Each row of a before or after table is a point. One or more steps were done to the points. Then noise was added and the rows were shuffled. The steps act on how far a point lies along the listed directions, d1 being the first. Name the steps. A step turns or swaps two directions, mirrors them in a line or flattens them onto one, adds a multiple of one to another, or multiplies one. Angles are multiples of 10 degrees, from the lower direction toward the higher: turns from -170 to 170, lines from 10 to 170 but not 90. Use the fewest steps. Two steps may share a direction if one is a turn and the other turns, adds or multiplies; they go together, in the order done. Otherwise the lowest direction goes first.

Directions:
(1): [-68 -18  -7]
(2): [-19  66  18]
(3): [  2  19 -68]
Before (14 x 3):
[[-15   4   6]
 [ 17 -25 -35]
 [-13 -12  24]
 [-10  16   3]
 [ 10  19  15]
 [  0  -8 -11]
 [-10  11   3]
 [-10  18 -75]
 [ 14  27 -65]
 [  8  18  -5]
 [ 10 -18 -92]
 [ -4 -29  13]
 [ -4 -14  25]
 [ -8  14 -15]]
After:
[[ 117   75 -114]
 [  15  -17   47]
 [ -53    4  -17]
 [  17  -12   45]
 [ -30  -15   -6]
 [ -64  -13   10]
 [ -37  -19  -11]
 [ -18   -8  -37]
 [  34    9  -13]
 [  13   19 -124]
 [ -31   31 -108]
 [  -7  -21    3]
 [  72    9   40]
 [  88   56  -31]]
Steps: turn d1 and d2 by -110 degrees; multiply d1 by 3; multiply d3 by 1.6

Directions:
(1): [ -8 -54 -17 -34 -49 -56]
(2): [-26 -69 -11  45  -5  50]
(3): [-67  28 -33 -45 -16  35]
(4): [ 62  -9   1 -42 -35  56]
(5): [  2 -38  -5 -51  77   1]
Before (10 x 6):
[[ 47 -43  40  64  43  -6]
 [ 12   3 -10  10 -30   9]
 [  0   5  12  12  53 -93]
 [ 23 -61  22 -11   8 -59]
 [ 58 -19  36 -36  94 -60]
 [ 13  77  12  22   9 -25]
 [ 24   8  38  32  49  -6]
 [-28  26 -14 -28  62 -25]
 [-80 -17  16  37  51  24]
 [-57  30  24  20  46 -16]]
After, 10 rows:
[[  19   21   -7   -9  -17   -3]
 [  20 -122   16   23   54  -14]
 [  20  -15   33   23   58   -9]
 [ -71   33   25   54   40   26]
 [ -50  -40  -29   -8   48   -4]
 [   9   13   -3  -39   57  -51]
 [ -61    5   20    9   56  -18]
 [ -20  -58    0   31   39  -76]
 [  11  -66   22   43  -32  -28]
 [  53  -15   44   71   36   -6]]
Steps: turn d1 and d2 by 40 degrees; turn d2 and d5 by -70 degrees

Directions:
(1): [ 25 -65 -28  38 -52  47  -3 -36]
(2): [ 21  37 -52  -1  35  15 -77 -37]
(3): [ 81  15   2 -40 -16  36   1  58]
(4): [-20 -78  10 -64  32   3 -39  12]
Before, 10 rows:
[[  18  -41   20  -73   -4   17   20   57]
 [ -37  -86    4    1  -17   42   -7   -6]
 [  31 -101  -33   83 -121   59   38  -43]
 [  23   21   20  -41   14    1    3   20]
 [ -59  -15   23  -24   40   -9  -18    3]
 [  -5  -69   22  -28  -21   25   -3   43]
 [ -31  -81   22   -5   -2   20   25   19]
 [ -37  -42   27   17   -3   -7   48    7]
 [  27   32   21  -28   14  -16   32   45]
 [ -21  -45    7  -38   16   -1  -15   10]]
After, 10 rows:
[[  27   22    7  -36   -2   21  -13   64]
 [ -12   10   17  -57   41   20  -30   55]
 [  45   -5  -16  -43    4   24  -31   22]
 [ -25  -35   31  -15    6    0   38   29]
 [  43    7   -1   12  -27   26   12  -16]
 [  59   19  -11  -20  -25   39   11   39]
 [ -81   84   71  -44   50 -105   57   73]
 [  30   -9  -10   41  -41   14   43   -7]
 [   7  -48  -15  -29   10   43  -42   -7]
 [   4  -14   20  -37   27   23    5   56]]
Steps: multiply d1 by -1; add 0.7 times d4 to d2; turn d3 and d4 by -60 degrees

Directions:
(1): [ 73  -3 -21  41 -49 -24  63 -23  -5]
(2): [ 30 -23 -33 -50  60   4  54  51  27]
(3): [-47  29 -39  46  35   8  41  12 -72]
Before, 9 rows:
[[ 20   9 -47  44  -3 -42  57  11 -36]
 [  9  41 -20  33   2  -5  25 -13 -26]
 [-30  37  13  17 -24  16 -42 -37 -17]
 [-40  -4 -41  -1  99  16  20  43 -41]
 [ 48  -6  -5  30 -76 -17  10 -20  19]
 [ 97 -24 -33   3 -94 -35  38 -21  71]
 [-46  25   7  -6 -20  -3 -58 -47 -37]
 [ 84 -62 -11 -88   7   4  68  45  42]
 [ 81 -46 -24 -52   9  10  30  26  76]]
After:
[[ -65   14  -36   48    7   15   42    4 -127]
 [ -49   25  -64   59   36   26   42   13  -63]
 [  21   26   16   -4  -21   -5  -32  -19   23]
 [  29  -16  -13  -66    2  -17   -8  -10   33]
 [ -34   15  -75   -4   29    4   45   42  -12]
 [  16  -14  -33  -19   17   -1   22   40   20]
 [  39   -6   -2  -44    0   15    2    2   47]
 [ -19   12   35   61  -45   -6  -75  -51  -23]
 [  -2    0   16   17  -32  -38  -40  -23    5]]
Steps: multiply d1 by 0; turn d2 and d3 by 130 degrees

Directions:
(1): [   2  -25 -101   21   -7   16   55   14    5    0  -27  -66]
(2): [ 25 -37  -4  63 -40 -18 -17 -39  68 -15  73  -5]
Before:
[[  10  -41 -121   20  -10   46   80   23   42  -32  -35  -72]
 [   4   -6   28   20  -16  -29  -26    1   21  -24   35    9]
 [   0   -4   16   -3    2  -30  -39   -5   43   -8   45   42]
 [   0  -33    8   55  -31   -7  -21  -26   51   -7   62  -18]
 [ -14   61   99  -41   49   -4  -59   -2  -21   16   -8   48]
 [ -22   13   59  -34   31  -37  -17    1   -4   14  -10   59]
 [   6  -25 -101    8   -8   25   53   13   -9   -2  -32  -64]
 [  -5   12    6  -35   -2   -1    3   -1  -11  -22  -12   18]]
After (8 x 12):
[[-36  16 -24 -31  22  28  27  41 -45  15 -45 -38]
 [-12  46 117 -76  35  30 -30  24 -20 -19 -34  84]
 [  3  32  93 -46  12  -1 -45  -5 -38   6  -4  60]
 [  0 -10  -7 -10 -18  -7   1 -18   9 -24  18   5]
 [ 21 -28 -67  74 -15   1   5 -35  78  -1  45 -58]
 [ -6  -9 -77 -11  15 -11  22  30  14   3 -14 -12]
 [ -8  -3 -35   6   1 -10  21  28 -11 -11 -24 -32]
 [ -4 -38 -50  41 -12 -36  28 -18  61   1  22  -7]]
Steps: turn d1 and d2 by -150 degrees

Directions:
(1): [ 34 -36   9  14  36  74 -86  20  15 -25 -50  -4 -13 -48]
(2): [-23 -17   9  69 -32 -33  31 -48  49 -15  -9 -28 -19 -91]
(3): [ 40 -35  -4 -28  24 -20  16  25  15 -81  87  46  11 -37]
(4): [-66  25  84  43  28  13 -33  17  14 -22  51 -29  50  22]
Before:
[[ 62 -41 -35   1 -30 -12  32   0  20 -33 -28  41 -40 -92]
 [  8 -21 -32  14  -3 -17  19 -33  28  -9 -21 -16 -50 -60]
 [ 78 -44 -24  -2  34  37 -13  21   2 -57  32  23 -21 -77]
 [-35  27  21  35   2  -4 -14   8  -8  25 -16 -26   9  -3]
 [ -7  12  -9  31 -11 -21  28  16  33 -30  51  13 -17 -33]
 [-24  21  -1 -27  25  59 -52   5 -50  63 -57 -23 -23 121]
 [ 70 -30 -16  -8  14  63 -66  23  11 -16 -40  -2 -25 -40]
 [-44  26  34   6   3 -10 -16 -11  -5  30 -13 -33  16  42]
 [-39  32  33 -35   4  21 -26   0 -16  20   5  11   5  68]
 [ 19   9 -22 -57   0  47 -49  28 -45  35 -66  26  -1  47]]
After:
[[ 13  31 -22 -25 -46 -62  78  -2 -10   9  62   2   2  34]
 [-57   9  48  39 -18  -1 -13 -38  42 -11   1 -15 -12 -34]
 [ 75  -8 -54 -77 -16 -10  38  39 -38  -1   5  76 -14  23]
 [-37  -4  18  21 -35 -60  54 -21  30 -43  53  17  21 -59]
 [-36   4  57  27  22  -2 -35  -3  14 -15   6 -32  22   0]
 [-30  26  31  21  21   2 -28  29 -16   2  13 -16  22   7]
 [ 28  -1 -29 -59  38   6  -5  22 -21 -13  26  22 -17  43]
 [-76 -18  63  75   5 -38  32 -42  54 -62  86 -37  -3 -36]
 [ 46  13 -72 -37 -32 -29  76 -12 -50  51  -3  16 -34  21]
 [ 22  22 -31  -9   0  43 -24  33  -5  32 -33  10 -35  18]]
Steps: turn d1 and d2 by -170 degrees; mirror d3 and d4 in the line at 120 degrees

Directions:
(1): [-14 -17  36  32  87   6  -2 -70  -5  14 -43  42 -57  80  49   2  27  19
 -32  -9]
(2): [ 22 -33 -42 -20   0  84  32  47  48  31 -72   3 -48 -44  32  27  61 -11
  32  -5]
(3): [-21  -7  28 -43 -38  -9 -31   0  49  39 -23 -71 -43  72 -84 -26  39 -12
 -16  37]
Before, 9 rows:
[[-17  18  -1  13  22 -19  -2  -5 -32   0  53  11  11 -23   3 -19 -38  -5
   -4 -20]
 [ 25  26  13  40  26  10  -8 -18 -13 -39  12  21   6   2  24  -7 -28   4
   12 -16]
 [  2 -51 -26 -29  -6  60  20  16  47  18 -61  14 -54   6   1  22  68   6
   29   6]
 [-32 -20  36  -4  15   8 -27 -54  20  54 -27 -29 -74  97 -31  -5  30  -6
  -25   4]
 [  1   6  -6  27  -4  -4  -4   6 -31  -3  21  23  16 -24  18   2 -27   6
    0 -16]
 [ 17 -20 -14 -52 -98  30  -7  50  45  16  13 -67  -3 -28 -67  16  22   2
   49   8]
 [-10  -9  -6 -35 -34  17 -15  27  60  60 -47 -47 -52  15 -57 -24  48  -2
   -3  20]
 [ 21  17 -17  30  -3   1  17  29 -39 -55  71  49  91 -70  39  18 -71  12
   15 -28]
 [-19  33  19  22  -1 -70  -4 -35 -50 -42  52  15  54   3 -33 -17 -71  31
  -17  -2]]
After, 9 rows:
[[   8   26   44   37   32  -18  -28  -49  -13  -36   19    5   -7   59
    -1  -26  -30    7  -11   -5]
 [ -28   30   39   36   22  -87  -13  -69  -63  -44   53   23   46   39
   -28  -25  -77   36  -37    0]
 [  27  -18  -77  -45  -67   82   28  104   72   50  -59  -29  -29 -111
   -15    7   51  -12   49    2]
 [  47  -28  -64  -24  -60   79   40   69   20   -4   -1    6   15 -121
    34   54   12   10   81  -29]
 [ -19   26   67   78   86  -66  -17  -89  -78  -61   79   81   64   69
    51   -3  -88   41  -48  -27]
 [  -2  -23  -28  -57  -77   56   -4   52   61   63  -33  -78  -50   -7
   -67    7   49  -34   30   13]
 [ -27   20   23   20   41  -40  -14  -37  -40   -1   55   16    7   19
     0  -28  -41    4  -23  -16]
 [ -13   10   21   38   21  -28  -18  -34  -42   -2   22   24    3   28
    16   -9  -33   13  -24  -12]
 [  10  -56  -47  -46  -37   78   27   52   64   20  -65    2  -47  -33
    -8   28   73   -3   48    5]]
Steps: add 1 times d3 to d2; turn d1 and d3 by 70 degrees
